Each point is reached from the start by the listed moves, each made 0, 1 or 2 times, or once backwards (-1), plus a little noise. Say if it took an odd or an even number of moves. Then give how often each move was made.

Moves:
(1): [ 0.25 -0.03 -0.06  0.01 -0.04  0.15]
(2): [ 0.06  0.28 -0.12 -0.08  0.05 -0.04]
(3): [ 0.11  0.13  0.35 -0.07  0.01  0.05]
Start: [ 0.01  0.17  0.14  0.01  0.03 -0.05]
Points:
[ 0.15  0.73 -0.10 -0.15  0.12 -0.14] => even (0, 2, 0)
[ 0.43  0.56  0.31 -0.13  0.05  0.09] => odd (1, 1, 1)
[ 0.12  0.29  0.48 -0.06  0.05  0.01] => odd (0, 0, 1)
[ 0.53  0.68  0.66 -0.20  0.06  0.15] => even (1, 1, 2)
[ 0.49  0.83  0.19 -0.20  0.10  0.06] => even (1, 2, 1)

Moves:
(1): [ 0.23  0.08 -0.07  0.00 -0.10  0.06  0.20]
(2): [-0.03  0.33  0.10  0.30 -0.11 -0.09 -0.03]
(3): [ 0.03 -0.07  0.25 -0.04 -0.02  0.02 -0.04]
(4): [ 0.07 -0.10  0.03  0.29 -0.01 -0.07 -0.02]
(5): [ 0.07  0.00  0.12 -0.01  0.34 -0.29  0.24]
(6): [-0.09 -0.02  0.04  0.16  0.16  0.38  0.11]
Start: [-0.16 -0.07  0.03  0.18  0.04  0.10  0.04]
Points:
[-0.30  0.10  0.05  0.25  1.07  0.32  0.80] => even (0, 0, -1, -1, 2, 2)
[ 0.21  0.04  0.26 -0.33  0.10 -0.43  0.35] => odd (1, 0, 1, -1, 1, -1)
[ 0.34 -0.41  0.46 -0.06  0.41  0.47  0.72] => odd (2, -1, 2, 0, 1, 1)
[ 0.15 -0.41  0.53  0.54 -0.18 -0.35 -0.21] => odd (0, 0, 2, 2, 0, -1)

Moves:
(1): [ 0.13  0.00 -0.01  0.05  0.17  0.00 -0.09 -0.04  0.00]
(2): [ 0.09  0.16 -0.14  0.02 -0.05 -0.20 -0.01 -0.22  0.07]
(3): [-0.03  0.29  0.06 -0.06  0.06  0.09 -0.06  0.06  0.08]
(4): [-0.09  0.02  0.03  0.13  0.06 -0.10  0.11 -0.04 -0.17]
(5): [ 0.00 -0.09 -0.01 -0.19  0.15 -0.14  0.01  0.09 -0.15]
(6): [ 0.11  0.13 -0.21 -0.10  0.06  0.19  0.08 -0.10 -0.13]
(7): [ 0.05  0.00 -0.02  0.04  0.05  0.00  0.21  0.15  0.17]
(8): [ 0.11  0.10 -0.04  0.06 -0.02 -0.07 -0.04  0.19 -0.11]
(9): [-0.24  0.08 -0.20  0.09  0.02  0.06 -0.15  0.11  0.14]
Start: [0.13 0.03 0.35 0.10 0.18 0.02 0.00 0.17 0.01]
Points:
[0.14 0.79 0.53 0.45 0.16 0.27 0.37 1.09 0.22] => even (-1, -1, 2, 1, -1, 0, 2, 2, 0)
[-0.04  0.55  0.78  0.54  0.62  0.04 -0.13  0.00  0.19] => odd (2, 0, 2, 2, -1, -1, 0, -1, 0)
[ 0.17 -0.02  0.08  0.15  0.12 -0.70  0.48 -0.08 -0.08] => odd (-1, 2, -1, 1, 1, 0, 1, 0, 0)
[ 0.42 -0.42  0.82 -0.16  0.59 -0.38  0.04  0.73 -0.49] => odd (1, -1, 0, 0, 2, -1, 0, 1, -1)
[ 0.48  0.11 -0.30 -0.01  0.29  0.17  0.74 -0.23  0.21] => odd (0, 1, -1, 0, 0, 2, 2, -1, 0)
[ 0.70  0.37 -0.54  0.21  0.61 -0.50 -0.02  0.19 -0.08] => odd (2, 2, -1, 0, 1, 1, 1, 2, 1)
